Rows are points. The window is the flat piece filled in between its corners: a triangle in 3 columns, a solid with four corners in 4, and so on. A path goes straight from each point to the next, and from the last back to the first. After which points does the path pass through the window?

Window, 4 rows:
+0.18, -0.05, -0.01, -0.02
+0.34, +0.22, -0.69, +0.17
-0.42, +0.04, +0.42, -0.40
-0.05, +0.25, +0.18, +0.03
Path:
(1): +0.07, +0.64, +0.17, -0.19
(2): -0.11, -0.57, +0.06, +0.05
(3): -0.17, -0.05, +0.26, +0.09
(4): +0.13, +0.13, +0.20, -0.18
(5): +0.28, +0.17, -0.41, -0.08
(6): +0.20, +0.05, -0.31, +0.24
(7): -0.47, -0.30, +0.31, -0.05
(8): -0.27, +0.35, +0.39, -0.60
(9): +0.37, +0.31, -0.42, -0.29
(10): +0.19, +0.15, -0.54, +0.33
(11): -0.14, -0.08, -0.18, +0.18
(12): +0.02, +0.34, +0.12, -0.24
Through the window after points: 1, 5, 7, 9, 11

Window, 6 rows:
+0.38, -0.12, +0.40, -0.23, -0.11, -0.33
+0.19, -0.10, +0.38, +0.30, -0.38, +0.25
+0.00, +0.25, -0.39, +0.15, +0.22, -0.30
-0.41, +0.14, +0.71, -0.43, +0.00, -0.21
+0.23, -0.07, -0.46, +0.07, +0.74, +0.02
+0.18, +0.13, +0.24, +0.68, +0.01, -0.03
Path:
(1): -0.15, -0.14, -0.10, +0.52, +0.08, -0.02
(2): -0.05, -0.47, +0.08, -0.01, +0.08, -0.30
(3): +0.28, +0.34, +0.18, -0.17, +0.10, +0.01
(4): +0.32, +0.28, +0.41, +0.01, -0.22, +0.12
(5): -0.13, -0.38, +0.33, +0.20, -0.34, -0.32
(6): -0.18, -0.14, +0.60, -0.06, -0.07, -0.11
(7): +0.08, +0.29, +0.52, -0.38, +0.02, +0.03
(8): +0.45, +0.38, +0.38, +0.27, +0.07, +0.16
(9): -0.01, -0.51, +0.18, +0.12, -0.16, +0.00
(10): +0.02, -0.08, +0.39, +0.24, -0.21, -0.18
(11): +0.14, +0.51, +0.54, +0.12, -0.25, -0.04
(12): +0.40, +0.34, +0.40, -0.13, -0.07, -0.24
(13): +0.28, -0.31, +0.33, -0.17, -0.08, -0.31
(14): -0.33, -0.15, -0.30, +0.22, +0.20, -0.38
(15): +0.30, +0.51, -0.16, +0.02, +0.16, -0.14
(16): +0.35, +0.52, +0.24, +0.24, +0.04, +0.13
Through the window after points: 12, 14

Window (8 x 8):
+0.14, -0.10, +0.26, -0.76, -0.11, +0.00, -0.34, +0.08
+0.01, -0.23, +0.03, +0.19, -0.17, -0.61, -0.07, +0.04
+0.46, -0.30, +0.11, +0.08, -0.27, +0.25, -0.13, -0.01
-0.01, +0.54, -0.62, -0.52, -0.14, -0.63, -0.10, -0.28
-0.47, -0.19, -0.20, -0.38, -0.59, -0.15, +0.76, +0.22
+0.03, +0.37, -0.07, +0.52, +0.13, +0.00, -0.12, -0.27
+0.44, +0.28, +0.29, +0.19, -0.65, -0.31, +0.62, -0.27
+0.15, -0.10, +0.15, +0.18, -0.15, +0.37, -0.47, +0.70
Path:
(1): -0.10, +0.16, +0.08, +0.29, -0.39, +0.00, -0.52, -0.14
(2): +0.36, +0.16, -0.11, +0.27, +0.42, +0.12, +0.37, +0.16
(3): +0.21, +0.05, -0.13, -0.04, -0.20, -0.25, +0.44, +0.13
(4): -0.17, +0.08, +0.03, -0.14, -0.59, -0.33, +0.10, -0.22
(5): +0.15, -0.07, +0.12, +0.12, -0.36, +0.19, -0.17, -0.04
(6): +0.49, -0.17, -0.04, +0.06, +0.08, +0.01, -0.03, +0.10
(7): +0.26, -0.11, +0.08, -0.46, -0.01, +0.03, -0.14, +0.13
(8): +0.03, -0.05, +0.29, -0.54, -0.38, -0.08, -0.35, -0.06
(9): -0.09, +0.10, +0.29, +0.01, -0.63, +0.26, -0.53, -0.02
(10): +0.34, -0.12, -0.03, -0.26, -0.13, -0.26, +0.34, +0.28
(11): +0.55, -0.09, +0.02, -0.16, +0.06, -0.09, +0.15, +0.46
(12): -0.11, -0.21, +0.07, -0.14, -0.55, +0.04, +0.03, +0.08
(13): -0.06, -0.11, +0.07, -0.18, -0.52, -0.26, -0.13, -0.03
(14): +0.39, -0.20, -0.22, -0.10, +0.19, -0.17, +0.48, +0.37
(15): +0.50, -0.02, -0.08, -0.42, +0.10, -0.26, +0.05, +0.29
(16): -0.06, -0.10, +0.10, -0.32, -0.43, -0.14, -0.15, -0.07
Through the window after points: 1, 3, 5, 7

Window:
+0.89, +0.97, -0.07, +0.66, -0.03, -0.14, +0.31, +0.83, +0.66
-0.02, -0.20, +0.01, +0.26, -0.11, +0.54, -0.29, -0.43, +0.05
+0.41, -0.21, +0.27, +0.14, +0.26, +0.39, -0.11, +0.02, +0.15
+0.12, -0.30, -0.21, -0.56, -0.30, -0.47, -0.09, -0.01, +0.57
-0.12, +0.04, -0.04, -0.31, -0.04, +0.23, +0.03, +0.30, -0.27
-0.57, +0.04, +0.17, +0.38, +0.39, -0.07, -0.16, +0.36, -0.79
+0.39, +0.29, -0.13, -0.31, +0.42, +0.07, +0.19, -0.40, -0.19
-0.18, -0.42, +0.18, +0.02, -0.19, +0.12, +0.29, -0.16, +0.11
-0.03, -0.25, -0.31, +0.04, +0.47, +0.50, +0.08, -0.23, +0.01
Path:
(1): +0.34, -0.23, -0.37, +0.34, -0.03, -0.02, -0.19, +0.06, -0.43
(2): +0.26, -0.18, -0.41, +0.23, +0.06, -0.11, -0.04, +0.07, -0.57
(3): -0.02, +0.33, +0.23, -0.05, +0.42, +0.24, -0.04, +0.12, +0.12
(4): -0.09, -0.13, +0.02, -0.03, +0.01, +0.24, -0.21, -0.25, +0.29
(5): +0.24, -0.21, -0.12, +0.11, -0.21, +0.21, -0.08, -0.14, -0.05
(6): +0.45, -0.72, -0.31, +0.46, -0.25, +0.29, +0.02, +0.18, -0.11
(7): +0.09, +0.09, +0.24, -0.08, +0.24, +0.28, -0.14, -0.20, +0.19
(8): +0.30, +0.35, +0.09, -0.06, +0.37, +0.21, +0.07, -0.14, +0.38
(9): +0.27, -0.51, -0.17, +0.44, +0.01, +0.10, +0.06, +0.07, -0.47
(10): +0.30, -0.49, -0.12, +0.30, -0.26, +0.30, -0.24, -0.28, -0.07
(11): -0.27, +0.30, +0.10, -0.11, +0.22, +0.44, -0.03, -0.14, +0.07
(12): -0.11, +0.07, +0.27, -0.06, +0.11, +0.17, -0.07, +0.06, +0.24
(13): +0.34, -0.34, -0.22, +0.28, -0.14, +0.22, +0.04, +0.24, -0.01
(14): +0.55, -0.23, -0.47, +0.08, +0.21, +0.00, +0.09, -0.23, -0.22
(15): -0.07, +0.29, +0.28, -0.13, +0.09, +0.39, +0.14, +0.01, +0.53
(16): +0.17, +0.27, +0.29, -0.13, +0.24, +0.13, +0.17, +0.00, +0.25
Through the window after points: 4, 6, 10

Window, 11 rows:
+0.18, +0.22, +0.03, -0.14, -0.39, +0.37, +0.89, +0.23, +0.20, -0.12, +0.07
-0.09, -0.03, -0.26, +0.61, +0.37, +0.04, -0.37, +0.43, +0.19, -0.11, +0.18
+0.25, +0.05, -0.21, -0.28, -0.60, -0.22, +0.64, -0.24, -0.26, -0.19, -0.11
+0.07, -0.48, +0.23, -0.22, +0.16, -0.24, +0.00, +0.13, +0.35, +0.34, -0.59
+0.15, -0.04, +0.14, -0.18, +0.31, +0.02, -0.11, -0.33, +0.38, +0.16, -0.86
+0.20, -0.50, +0.06, +0.14, +0.35, +0.02, +0.35, -0.31, +0.13, +0.24, -0.63
+0.36, -0.08, -0.33, +0.12, +0.72, -0.01, -0.28, +0.29, +0.21, +0.15, +0.26
-0.13, +0.05, -0.24, +0.17, +0.85, -0.37, -0.07, +0.36, -0.02, -0.05, -0.18
+0.07, +0.35, -0.09, +0.00, -0.50, -0.22, +0.88, -0.25, +0.19, +0.18, +0.26
-0.14, -0.24, +0.05, +0.04, +0.68, -0.26, -0.22, +0.05, +0.27, -0.50, +0.21
-0.03, -0.29, +0.55, -0.22, +0.37, +0.08, -0.11, -0.28, -0.12, +0.38, -0.58
Path:
(1): +0.79, -0.27, +0.38, +0.31, +0.17, +0.11, +0.19, +0.19, +0.07, -0.32, -0.65
(2): -0.15, -0.26, -0.08, -0.09, +0.26, -0.09, +0.25, -0.17, +0.21, +0.23, -0.21
(3): -0.05, -0.15, -0.06, -0.24, +0.15, +0.03, +0.17, -0.01, +0.16, +0.06, -0.13
(4): +0.30, -0.11, +0.06, +0.02, +0.20, -0.24, +0.29, +0.00, +0.08, +0.04, -0.28
(5): +0.81, +0.15, +0.30, +0.03, +0.01, -0.44, +0.14, -0.27, -0.05, -0.13, -0.67
(6): -0.15, -0.34, +0.02, -0.09, +0.26, +0.04, +0.17, +0.12, +0.32, +0.13, -0.18
(7): -0.34, -0.43, -0.68, -0.03, +0.41, +0.33, -0.27, +0.35, +0.28, +0.07, +0.25
(8): +0.19, +0.13, +0.17, +0.21, +0.23, -0.22, +0.03, +0.06, +0.08, -0.05, -0.14
(9): +0.31, +0.11, +0.18, +0.12, +0.00, -0.33, +0.55, -0.09, +0.17, -0.16, -0.12
(10): +0.04, -0.11, -0.37, -0.03, +0.12, +0.23, +0.26, +0.22, +0.24, +0.12, -0.01
(11): -0.20, -0.35, -0.50, -0.07, +0.19, +0.11, +0.40, -0.28, +0.12, +0.26, +0.00
(12): +0.45, +0.07, +0.45, -0.11, +0.14, -0.29, -0.14, +0.24, +0.02, -0.05, -0.41
(13): +0.60, -0.03, +0.35, +0.20, +0.18, -0.33, +0.43, +0.05, +0.20, -0.05, -0.69
(14): -0.10, -0.09, -0.03, -0.14, +0.15, +0.12, +0.14, -0.13, +0.06, +0.25, +0.05
(15): -0.03, -0.29, -0.15, -0.01, +0.57, -0.05, -0.17, +0.04, +0.18, +0.17, -0.12
(16): +0.33, +0.06, -0.07, +0.19, +0.49, -0.35, -0.10, +0.15, +0.14, -0.17, +0.06
Through the window after points: 1, 5, 11, 13

Window:
+0.15, +0.15, -0.73, +0.65, -0.20, -0.82, +0.76, -0.27, +0.03, +0.18, -0.14, +0.41
+0.01, +0.27, -0.05, +0.12, -0.03, -0.74, -0.05, +0.39, -0.15, +0.02, -0.16, +0.48
+0.07, +0.61, +0.23, -0.23, +0.10, +0.31, +0.11, +0.30, +0.42, -0.02, -0.45, -0.14
+0.21, +0.42, -0.06, -0.47, +0.19, +0.42, -0.23, -0.35, +0.06, +0.29, +0.55, -0.33
-0.26, +0.00, +0.30, -0.28, -0.37, +0.12, +0.36, +0.63, +0.26, -0.46, +0.18, -0.33
-0.41, -0.21, -0.29, -0.34, -0.32, +0.69, +0.00, -0.27, -0.42, +0.30, +0.33, -0.11
-0.06, -0.18, +0.50, -0.06, -0.31, -0.32, +0.19, -0.21, -0.55, -0.72, +0.09, +0.38
-0.80, -0.08, +0.33, -0.06, +0.18, -0.04, -0.17, -0.28, -0.21, -0.14, +0.20, +0.20
-0.04, +0.58, +0.40, +0.24, -0.46, +0.25, +0.34, +0.55, -0.23, +0.20, +0.12, -0.26
+0.39, -0.30, +0.19, +0.18, -0.06, +0.34, +0.37, -0.22, +0.46, +0.13, +0.16, +0.07
-0.04, -0.10, +0.43, +0.16, -0.68, -0.13, +0.11, -0.34, +0.21, +0.38, +0.07, -0.30
-0.36, +0.53, +0.15, +0.40, -0.30, +0.03, -0.47, +0.26, +0.45, -0.09, -0.17, -0.09
Path:
(1): -0.30, +0.42, +0.31, -0.04, -0.37, +0.09, +0.35, -0.13, +0.00, +0.11, +0.44, +0.24
(2): -0.19, +0.18, +0.03, -0.27, -0.45, -0.12, +0.21, +0.09, +0.26, +0.02, +0.10, +0.36
(3): +0.05, +0.11, +0.16, +0.15, +0.01, -0.01, +0.12, +0.26, +0.02, -0.09, -0.03, -0.15
(4): -0.04, -0.22, +0.22, -0.11, -0.05, -0.11, -0.19, +0.24, +0.00, -0.08, -0.31, -0.60
(5): -0.29, +0.59, +0.34, -0.15, -0.38, +0.47, +0.16, -0.05, +0.19, +0.04, +0.56, +0.31
(6): -0.21, +0.20, +0.29, -0.15, -0.36, +0.34, +0.33, +0.09, +0.22, -0.02, +0.24, +0.00
(7): +0.11, +0.02, +0.00, +0.07, +0.01, +0.06, -0.03, +0.05, -0.06, -0.20, -0.05, -0.53
(8): -0.06, -0.17, +0.13, +0.10, +0.19, -0.02, -0.04, -0.10, -0.13, -0.13, -0.05, -0.25
(9): -0.12, +0.22, +0.10, +0.01, -0.52, +0.10, +0.27, +0.10, +0.11, -0.02, +0.16, +0.15
(10): -0.15, +0.27, -0.09, +0.15, -0.33, -0.17, +0.47, -0.13, +0.09, +0.07, -0.01, +0.35
(11): +0.26, -0.06, -0.15, +0.38, -0.03, -0.39, +0.11, +0.04, -0.28, -0.08, +0.07, -0.18
(12): +0.00, +0.07, +0.18, +0.28, -0.14, +0.03, -0.15, +0.40, -0.03, +0.01, -0.28, -0.34
Through the window after points: 2, 8, 10, 12

Window (14 x 14):
+0.32, +0.28, +0.21, -0.11, +0.20, +0.46, +0.38, -0.67, -0.25, +0.20, +0.36, +0.01, +0.19, +0.29
+0.50, -0.01, +0.25, -0.37, -0.32, +0.24, -0.12, -0.03, -0.09, -0.40, +0.35, +0.24, +0.05, +0.33
-0.21, -0.06, -0.26, -0.44, -0.31, -0.06, +0.11, +0.07, -0.07, -0.22, +0.31, -0.24, +0.25, -0.17
-0.19, +0.48, -0.45, -0.19, -0.53, +0.07, +0.50, -0.51, +0.02, -0.30, -0.37, -0.42, -0.50, +0.05
-0.27, -0.19, -0.75, -0.55, +0.13, +0.03, +0.46, -0.28, +0.05, -0.17, -0.59, +0.36, -0.03, -0.32
+0.13, -0.12, -0.21, -0.49, -0.35, +0.20, +0.08, -0.76, -0.35, +0.01, -0.84, +0.41, +0.60, -0.12
-0.14, +0.25, -0.05, -0.31, -0.46, +0.26, -0.44, +0.14, -0.20, +0.18, -0.23, +0.03, -0.37, +0.24
+0.09, +0.77, -0.49, -0.10, -0.30, -0.39, -0.06, -0.03, +0.46, -0.23, -0.20, -0.12, -0.22, -0.18
+0.10, -0.37, +0.14, +0.38, +0.23, +0.23, +0.07, -0.44, -0.23, +0.48, -0.29, -0.84, -0.33, +0.36
+0.06, +0.05, -0.57, +0.75, -0.05, -0.34, +0.05, -0.50, +0.07, +0.28, +0.31, +0.13, -0.01, +0.16
-0.18, -0.44, -0.42, -0.18, -0.29, +0.06, +0.36, +0.57, +0.04, +0.25, -0.24, +0.32, +0.24, -0.01
-0.11, +0.38, +0.02, -0.13, +0.02, -0.40, +0.11, -0.10, -0.33, +0.08, -0.35, -0.16, -0.32, +0.18
-0.48, -0.45, +0.09, +0.01, +0.13, +0.10, +0.40, -0.11, +0.23, +0.31, +0.21, -0.08, +0.13, +0.45
-0.23, +0.31, -0.16, +0.07, -0.26, +0.11, -0.26, +0.39, -0.13, -0.29, -0.37, +0.12, -0.04, +0.04
Path:
(1): +0.07, +0.19, -0.68, +0.05, +0.16, -0.40, +0.28, -0.07, +0.11, -0.13, -0.25, -0.53, +0.06, +0.37
(2): -0.14, +0.10, -0.34, -0.28, +0.02, +0.01, +0.31, -0.13, -0.19, -0.06, -0.26, +0.13, +0.06, +0.50
(3): -0.02, -0.02, -0.22, -0.15, -0.43, +0.09, -0.05, -0.17, +0.20, -0.11, -0.27, +0.01, -0.03, -0.67
(4): -0.40, -0.10, +0.17, +0.04, -0.28, -0.13, +0.24, -0.18, +0.28, +0.16, -0.24, +0.12, -0.08, -0.68
(5): +0.19, +0.12, -0.56, -0.13, -0.01, +0.19, +0.10, -0.04, -0.33, -0.19, -0.18, -0.10, +0.07, +0.64
(6): +0.09, +0.07, -0.70, -0.27, +0.07, -0.07, +0.07, +0.10, -0.11, -0.14, -0.32, -0.12, +0.11, +0.16
(7): -0.32, +0.23, +0.00, +0.02, -0.49, -0.13, +0.32, -0.41, +0.48, +0.11, -0.09, +0.41, -0.31, -0.44
(8): +0.01, +0.20, +0.03, -0.09, -0.11, -0.01, +0.03, -0.27, -0.16, -0.05, -0.08, +0.25, -0.10, -0.33
(9): -0.13, -0.14, -0.76, +0.13, -0.37, +0.07, +0.03, -0.13, +0.00, +0.08, -0.51, -0.12, +0.40, +0.68
(10): +0.07, +0.16, -0.60, -0.07, -0.23, +0.02, +0.52, +0.13, -0.20, +0.19, -0.27, -0.15, +0.10, +0.63
(11): -0.30, -0.18, -0.06, +0.10, -0.06, -0.04, -0.13, -0.42, +0.15, +0.05, -0.03, +0.09, -0.13, -0.45
(12): -0.07, +0.13, +0.43, -0.07, -0.15, -0.23, +0.20, -0.27, -0.28, +0.01, +0.03, +0.15, -0.10, -0.05
(13): +0.29, +0.24, -0.69, -0.31, -0.14, +0.39, -0.16, -0.01, +0.08, -0.05, -0.17, -0.19, -0.04, +0.49
(14): -0.24, +0.15, -0.53, -0.04, -0.15, +0.02, +0.21, +0.14, +0.02, -0.01, -0.16, -0.44, +0.12, +0.40
(15): +0.15, +0.00, +0.16, -0.19, -0.12, +0.03, +0.11, -0.36, +0.04, +0.01, +0.10, +0.51, -0.38, -0.27
(16): -0.11, +0.03, +0.24, -0.06, -0.26, +0.25, -0.04, -0.25, +0.04, +0.22, -0.05, +0.04, -0.26, -0.06
Through the window after points: 2, 6, 8, 12, 16
